Each row is a point. Each table stands for the endless flat space through its points: a line for two points, a plane for three, and so on. The two share one point or none. Which?

First:
[[ 0.14  0.08  0.36 -0.55]
 [ 0.12  0.07  0.34 -0.47]]
Second:
[[ 0.04  0.07  0.23 -0.35]
 [ 0.10  0.04  0.26 -0.35]]
They share: no point

First, 2 rows:
[[ 0.44  0.21  0.20  0.08 -0.24 -0.22]
 [ 0.51  0.29  0.19  0.05 -0.29 -0.20]]
Second, 2 rows:
[[ 0.42  0.26  0.46 -0.10  0.01 -0.44]
 [ 0.22 -0.09  0.06  0.30 -0.24 -0.14]]
They share: [ 0.30  0.05  0.22  0.14 -0.14 -0.26]

First:
[[ 0.25  0.35 -0.18  0.21  0.01  0.34 -0.09  0.29]
 [ 0.25  0.39 -0.28  0.05 -0.05  0.08 -0.27  0.39]
 [ 0.23  0.31 -0.06  0.23  0.09  0.48 -0.03  0.19]]
Second, 3 rows:
[[ 0.44  0.12 -0.05 -0.02 -0.06  0.56 -0.06  0.17]
 [ 0.24  0.30  0.07 -0.10 -0.02  0.28 -0.08  0.09]
 [ 0.13  0.36 -0.05  0.06  0.20  0.24 -0.28  0.22]]
They share: [ 0.20  0.31 -0.03  0.02  0.12  0.30 -0.21  0.19]

First, 3 rows:
[[ 0.17 -0.06 -0.20 -0.09  0.15  0.31  0.38  0.27 -0.10]
 [ 0.18 -0.26 -0.18  0.27 -0.13  0.23  0.14  0.20  0.02]
 [ 0.02  0.00 -0.50 -0.24 -0.06 -0.17  0.20  0.27 -0.43]]
Second:
[[-0.13  0.12 -0.23  0.15  0.03 -0.14  0.11  0.36 -0.16]
 [-0.05  0.04 -0.26  0.10  0.00 -0.07  0.14  0.32 -0.17]]
They share: [ 0.11 -0.12 -0.32  0.00 -0.06  0.07  0.20  0.24 -0.19]

First, 2 rows:
[[-0.12 -0.13 -0.44  0.24  0.03 -0.25 -0.17 -0.02 -0.06  0.08 -0.23]
 [ 0.36 -0.01 -0.14 -0.06 -0.45  0.11 -0.35 -0.38 -0.54 -0.04  0.07]]
Second:
[[ 0.18 -0.05 -0.24  0.03 -0.21 -0.05 -0.34 -0.23 -0.30  0.01  0.00]
 [ 0.30 -0.01 -0.14 -0.09 -0.21 -0.01 -0.50 -0.29 -0.30 -0.01  0.16]]
They share: [ 0.12 -0.07 -0.29  0.09 -0.21 -0.07 -0.26 -0.20 -0.30  0.02 -0.08]

First:
[[-0.34  0.15 -0.26 -0.26 -0.13 -0.17 -0.08  0.08 -0.29 -0.16  0.04 -0.26
   0.15  0.03]
 [-0.42  0.23 -0.42 -0.31  0.00  0.03 -0.21  0.19 -0.46 -0.07  0.17 -0.18
   0.16  0.26]
 [-0.24  0.07 -0.10 -0.26 -0.29 -0.45  0.02 -0.04 -0.05 -0.30 -0.16 -0.26
   0.21 -0.27]]
Second, 3 rows:
[[-0.46 -0.06 -0.29 -0.29 -0.38 -0.31  0.14  0.02 -0.35  0.02  0.07 -0.13
   0.37 -0.16]
 [-0.40  0.01 -0.28 -0.27 -0.32 -0.35  0.06  0.01 -0.28 -0.06  0.02 -0.13
   0.33 -0.17]
 [-0.30  0.05 -0.22 -0.17 -0.20 -0.27  0.00  0.09 -0.28 -0.16 -0.14 -0.29
   0.21 -0.05]]
They share: no point

First:
[[ 0.07  0.25 -0.30 -0.08  0.21 -0.48 -0.11  0.17  0.04 -0.12 -0.55 -0.47
  -0.17 -0.11 -0.15 -0.29  0.03  0.15]
 [ 0.15  0.33 -0.22 -0.48  0.21 -0.12 -0.11  0.39  0.10  0.22 -0.09 -0.15
   0.11 -0.41  0.25 -0.03 -0.43 -0.01]
 [ 0.35  0.41 -0.13 -0.37  0.30 -0.06 -0.15 -0.09 -0.03 -0.07 -0.51 -0.45
   0.07 -0.31 -0.13 -0.50 -0.16  0.04]
 [-0.05  0.29 -0.39 -0.19  0.16 -0.46 -0.15  0.49  0.09  0.05 -0.29 -0.23
  -0.07 -0.21  0.11  0.02 -0.10  0.14]]
Second:
[[ 0.02  0.41 -0.05 -0.10  0.24 -0.36 -0.26  0.40 -0.05 -0.10 -0.56 -0.49
  -0.06 -0.14  0.14 -0.37 -0.14  0.13]
 [ 0.08  0.33 -0.19 -0.22  0.22 -0.32 -0.16  0.32  0.03  0.00 -0.40 -0.37
  -0.04 -0.22  0.08 -0.23 -0.18  0.09]]
They share: [ 0.11  0.29 -0.26 -0.28  0.21 -0.30 -0.11  0.28  0.07  0.05 -0.32 -0.31
 -0.03 -0.26  0.05 -0.16 -0.20  0.07]

First (5 x 20):
[[-0.22 -0.15 -0.36  0.19 -0.57  0.52 -0.47 -0.05  0.05 -0.32  0.39  0.45
   0.24 -0.11 -0.17 -0.11 -0.49 -0.34  0.04  0.40]
 [-0.28  0.15 -0.32  0.09 -0.33  0.27 -0.22  0.36  0.13 -0.31  0.06  0.32
   0.06  0.32  0.18  0.49 -0.13  0.06 -0.07  0.43]
 [-0.22  0.03 -0.38 -0.05 -0.28  0.42 -0.05  0.16  0.23 -0.32 -0.09  0.22
   0.14  0.21  0.03  0.48 -0.32  0.12  0.12  0.40]
 [-0.11  0.27 -0.46 -0.16 -0.46  0.44  0.08 -0.07  0.02  0.03 -0.03 -0.07
   0.14  0.06  0.22  0.27 -0.30  0.13 -0.07  0.14]
 [-0.29 -0.24 -0.18  0.39 -0.24  0.16 -0.41  0.33  0.06 -0.28  0.36  0.53
  -0.03  0.27  0.09  0.37 -0.17 -0.22  0.05  0.56]]
Second, 5 rows:
[[-0.21 -0.29 -0.20  0.04 -0.48  0.18 -0.09 -0.15  0.14 -0.17  0.21  0.30
   0.11  0.04  0.13 -0.02 -0.25 -0.11  0.09  0.24]
 [-0.23  0.44 -0.47 -0.18 -0.11  0.49 -0.14  0.05 -0.12 -0.06  0.29  0.13
  -0.27  0.24  0.07  0.70 -0.38 -0.02  0.14  0.19]
 [-0.52 -0.34  0.07  0.12 -0.80  0.44  0.05 -0.59  0.16 -0.06  0.24  0.84
   0.33  0.08  0.22  0.03  0.00  0.21 -0.17 -0.11]
 [-0.02  0.01 -0.77  0.31 -0.24  0.19  0.31  0.35 -0.30 -0.14 -0.11 -0.07
   0.02 -0.18 -0.11  0.36 -0.26 -0.36 -0.13  0.24]
 [ 0.12 -0.17 -0.48 -0.10 -0.09 -0.07 -0.30  0.33  0.14 -0.27  0.22 -0.31
  -0.17  0.04  0.06 -0.03 -0.57 -0.44  0.42  0.64]]
They share: no point
